Each point is reached from the start by the listed moves, each made 0, 1 or 2 times, or once backwards (-1), plus a little noise. Is the number of moves made odd or even? Then give how often each move was made.

Moves:
(1): [34 -4  2]
(2): [ 6 33  6]
(3): [-1 -5 28]
Start: [ 1 -2 -2]
Points:
[48 59 12] -> odd (1, 2, 0)
[ 33 -16  55] -> odd (1, 0, 2)
[71 13 61] -> odd (2, 1, 2)
[-30   7 -32] -> even (-1, 0, -1)
[-22  58  64] -> odd (-1, 2, 2)

Moves:
(1): [ 35   9  -1   9  -7 -11   1]
(2): [-6 39  4 -4 -2 -1 -3]
(3): [ 2  9 39 -6 14  6 -1]
(4): [-12  -2   1  39  -2   7   3]
(5): [ 13   7 -21   0  50  13  -8]
(6): [ 12   7  -1 -10 -17  45  -7]
Start: [  4  14   3  12   2 -14 -20]
Points:
[-55   8  46  74  22  18 -14] -> even (-1, 0, 1, 2, 0, 0)
[ 10  98 -11 102  54 -48 -18] -> odd (1, 2, 0, 2, 1, -1)
[ 11  52 -72  25 102 -41 -32] -> odd (0, 1, -1, 0, 2, -1)
[ 42  24  62  76 -29 -78  -1] -> even (2, 0, 1, 1, -1, -1)

Moves:
(1): [17 -6 -3  4 -1 -9  1 -7]
(2): [ 12  16   2   8 -13   1  -5   1]
(3): [ 6 -7 24 -1 -2 -2 15 -9]
(4): [ -3 -14  -2  43  -9  -5  -8  -4]
(5): [  9   6 -10  13  22  15  21   1]
(6): [  2  -7   1  -5 -12  29   0 -19]
(7): [ -1 -10  -8   0 -13   1  29   6]
(8): [  8 -19   6   0   0  17  -7  28]
Start: [ 4 14  5 -4 -4  3 -5 -8]
Points:
[ 20  38 -48  63 -52  31  49 -35] -> odd (0, 2, -1, 1, 1, 1, 2, -1)
[ -9 -81  52  58 -50  72  35 -32] -> even (-1, -1, 2, 2, 0, 2, 1, 1)
[ 25  24  16 -46 -58  95  15   3] -> even (-1, 2, 0, -1, 0, 2, 1, 1)
[ 21   8  51  79 -69   6 -65 -48] -> even (0, 2, 1, 2, -1, 1, -1, 0)
[ 70 -54  66  90 -76  73 -13 -21] -> odd (1, 2, 2, 2, 0, 2, 0, 2)
[ 79  27  15  85 -14 -10  85 -63] -> odd (2, 2, 2, 1, 2, 0, 1, -1)

Moves:
(1): [ 28   2 -13 -15  -7 -16  13  -8   3   1  -7   6   3  -1]
(2): [  0  24   0 -15 -22  -5 -11  -5 -14  13  -3  -2   1   2]
(3): [ 15   6  23   6  -1  -9   2  10  -6 -10  -1   8  -4  -4]
(4): [ 2 24 -7 46  4  1  3  6  1 -7 10 -7 12 11]
(5): [  4   5  -2  -3  36  -3 -17   1 -17  17   2  -3   0  -5]
(6): [ 14  15  -2  12  10  54   4 -11 -11 -10   7   6 -13  17]
(7): [-10  17   7   5   7   7  21 -12   1  13   1   3   4  -5]
(8): [ -5   2 -12  -8   0  -6  16  33  -8   1  -4   0 -14  10]
(9): [  9   2   6 -17   5  -5  -6  20  34   2 -14 -26   5  -2]
(10): [  6 -14  11   8  -6   4   3   0  -2  32 -16  13   3  16]
(11): [  6  -2   7  -3 -10   4  -4   2   5  14  31  -1  -3   4]
Start: [-35 -15 -26 -10  -8   2  12  -2  -7  -3 -13 -15   5  18]
Points:
[-121  -29  -24   30   22   -2   49  -28  -12   31    6   -3   18   -1] -> odd (-1, -1, -1, 0, 0, -1, 2, 0, -1, 0, 0)
[-70   6 -73  31  61  15 -39  33 -72  -1  64 -34 -11  30] -> even (-1, 0, -1, 1, 2, 0, -1, 1, -1, -1, 1)
[ 34  40 -39  24   7  18  92  -3  46 -91 -36 -28  17  17] -> odd (2, -1, 1, 1, -1, 1, 1, 0, 1, -1, -1)
[ -72   65  -48  -24   20   75   -1   15 -115  101   66   -6  -40   61] -> odd (-1, 2, -1, 0, 2, 1, 1, 2, -1, 0, 2)
[-17 -42 -58 -27 -41 -61  83 -15 -29  96 -52  39  20  42] -> odd (2, 0, -1, 0, 0, -1, 1, 1, -1, 2, 0)

Moves:
(1): [  6   4 -18   7  -4   6  -1 -12   5  -7   4 -18  14 -11  -1  13  -8]
(2): [-11  10   4 -16  -6  -2  19  20   5  -8   0   2   5   3   2   4  -9]
(3): [  7  -8   4   1  -1  -7  -3  -2  -7  -8  -4  -6 -10   5   7   4  -3]
(4): [-11   3   6  15   2  10  -6   8  23   3   9   6 -13   6  -1   6   2]
(5): [ -6   3  14 -15   7  -5   6  -9  10  -3   0 -18  12   4   7   1   3]
(6): [ -2   0  -3   4 -12  18   8  -6   3  -3  10   7  -4  -3 -13  -1  10]
(7): [  2  -9   3  -2  -8 -12  14   4  -1  30   3 -21   0  10   8  22   2]
(8): [-13 -13   1  -3   7   1   7   8   1   1  18   5   7   7   7   3  -3]
(9): [  6  -6  14  -3   0  -1  -5   7   5  -6  -2  -5   5 -12 -10   8  18]
(10): [ -8  -4   1  -7   5  14 -24   3   5  -3   1 -17  -5 -10 -12  -5 -20]
(11): [-12   8  -3  -1  -8  -2 -14   4  15  -2   5 -11  -9 -13  13  12  13]
(12): [  6  35  -5   2  10 -14   6  -1  -8   5  29  10  10  12  -1  11  13]
(13): [ -4   9  10   9 -21  -9   5 -19  15  -5   2  -2  11  -1  15  -1   0]
(14): [ -2  -6 -15  -5 -17   5  -1   2   3   1   4 -13  12  17 -21  12   3]
Start: [ -3  13   1  -3  -2 -27   0  20  -2  14  12   5 -12   0  14  11  -2]
Points:
[ 47  66   9 -29   0 -82 -28 -33  -6 -14  44 -87  41  -8   5  83  79] -> even (1, -1, 2, -1, 2, 0, 0, -1, 2, 0, 1, 2, 0, 1)
[-17   2  52 -86   0 -21  -4  81   7 -48 -52 -10 -17 -51  -9  -4  25] -> even (-1, 2, 0, -1, 1, 0, -1, -1, 2, 0, 1, -1, -1, 0)
[-31  82   5  82 -82 -55  15  -8  75 103  72  22 -59  26  67  72  78] -> odd (-1, -1, -1, 2, -1, 1, 2, -1, -1, -1, 2, 1, 2, 0)
[-72  93  38 -26   0 -56  56  29  83  -3 121 -33  87  70  40  67 -38] -> odd (1, 2, 0, 2, 2, -1, 0, 2, 0, 1, -1, 2, 2, 1)
[-33  87  -8  26  28 -22 -75  59  40  30  83   3 -44   1   5  46 -12] -> odd (0, 0, 0, 2, -1, -1, 0, 0, 0, 2, 1, 2, 0, 0)
[-37 107  41 -32 -25 -42  13 -44  43  28  97 -53  38 -29  43  35  24] -> odd (0, 0, -1, -1, 2, 2, 1, 0, 0, 2, 1, 2, 2, -1)

Moves:
(1): [ 5  7  8  5 -3  0  5 -4 -6  3  9  9 -1 13 -5  0 12  5 10 -7  3 11]
(2): [ 10  14  -3   5  -2   4   8  -1   7   2  -3  -6   1   6   0 -11   8   3
   6   0 -12   9]
(3): [ -7   2 -23  -7  -8 -17  -6 -10   6   2   1  10  -6 -14  -1   3   2   2
   9  13  -4   7]
(4): [ -9 -24  -7  -3   0   6   5 -20   6 -16   6  15  12 -13  12  -7  -1   8
  -9   3 -16   0]
(5): [  4  -2  16  -7   4   5  -1 -17   6  -8   1  -2  -7   8   3  12  -8  -9
 -14  -3  16  -3]
(6): [  9  -9  13  -6   4  -3  -6 -13   3   1  -8   2   7  -3   7   7   0   1
  -5   6  -3 -13]
(7): [ -4  -1  -5  10   5 -10   2  -4   9  -2  13   8  -1  -7   5   5 -15  -1
  -8  -6   1 -14]
(8): [  7  10  12   6  -3  -2  16 -10 -10   8   1  -2  -1   5  -5  -1   7 -11
  -5  -4  11   1]
(9): [  1   6  -3  -4  -2   4   0  12 -16  17   1  -4   3   6  -4   0 -10   8
   8   1  -3  -3]
(10): [ -6 -19   6  -7   8 -13  -5   7  -5   9  -7  -4 -19  -6 -16  13 -12   3
 -10   4  -3 -23]
(11): [ -1  14   2  -2  -2   4   3   5  -1   6   7   3 -15   2 -10  -1   0  -7
   1  14   4  -4]
(12): [ 10  -8 -17  -8  13  12   0   0   5  -5  -4   9  11   7   8   8   6   1
   7  -3  -8   5]
(13): [ -4   2   2  -3  -3   1   4  -4   3  -2  -8  12   9  -1   6  -7  -8 -11
   2  -5  -1   5]
(14): [ -8  -5   2  10 -16  -3  19  -1  15  -1  21  -4  -6   5  -1  -2   4  -7
  -3   2  12  15]
(15): [-11  15  -2   5  -3  -1  -1  18 -11  13   0   8  -4   2  -3  18  -1   3
  -3   3  -6  -6]
(16): [ -3   4  -2   8  -4  -2  16   6  -1 -11  15   3   0  -6  10   5 -11 -10
   5  10  -9  10]
(17): [ 26   3  18 -10  -5   5  -4  -3   0  -3 -22   4   2   0   1  10   0  10
  -3  -8  11   0]
(18): [  7  -1   9  -5 -13  -2   1  -7   6 -10   7  -4   0  -4  -3   5  -1  -4
  -3  -4   1  -8]
(19): [  1   4   0   0  -8  17  -1 -10  -5   3  -8   0   6  -2   1  -3   6  -1
   9  -1   1   8]
(20): [ -5   3  12   0 -19   4  23 -17   5  -2  11  -3  -1   6  17 -10  15   1
   5 -12  14   0]
Start: [ -4  11   5  12   2   6  -1  -7 -26  14   8  -8  -9  -1  13 -18  -2   1
  -7   2  -9   3]
Points:
[   9   82   -6  -20   -2   40   20 -102   11   53  -29   36  -20   35
   33   -7   52  -63   22   25   11   23] -> even (0, 2, 2, -1, 2, 2, 0, 1, -1, 0, 2, 2, 2, 0, 1, -1, -1, -1, 2, 1)
[  5  55   7  66 -11  55  84   7 -60  30  37  42  15  33  55  14  -8  42
  24 -44 -56  37] -> even (2, 2, -1, 1, 0, -1, 2, 0, 1, 1, -1, 1, 0, 0, 2, 2, 1, -1, 2, 1)
[-24  78  69  14 -74  40  63 -68 -11  57  54 -25 -54  38  16 -57 -30 -50
  -1 -39 108   0] -> even (0, 0, 0, -1, 2, -1, 2, 0, 2, 0, 2, -1, 2, 1, -1, -1, 0, 0, 2, 2)
[-22  53 -30 -11 -18 -13  -8   1 -64  98 -37 -25 -57 -10 -55  30  29 -19
   9  30 -19 -25] -> even (-1, 1, 2, -1, 0, 0, -1, 2, 0, 2, 0, 1, 0, 0, 2, -1, -1, 1, 2, 0)
[-51 -35 103  24 -73  49  63 -97   0 -48  84 -24 -17  -4  86  10  10 -34
 -46  17  24  -2] -> even (0, -1, -1, 1, 2, 2, -1, -1, -1, 0, 0, -1, -1, 1, 1, 2, -1, 1, 2, 2)
[-39  34 -62  30  -4 -30  84  -3   8  42  69  -4 -93 -15 -17  13   2 -82
  14  85 -10  42] -> odd (-1, 1, 2, -1, 0, 0, 0, 2, -1, 2, 2, 2, 0, 2, 0, 2, -1, -1, 1, 0)
[-76  82 -71  20 -43 -20  27  29  -6  47 121  26 -52 -12  36  46 -62 -34
  14  53   8 -14] -> even (-1, -1, 2, -1, 1, 0, 2, -1, 2, -1, 2, 1, 0, 1, 2, 1, -1, 1, 0, 1)
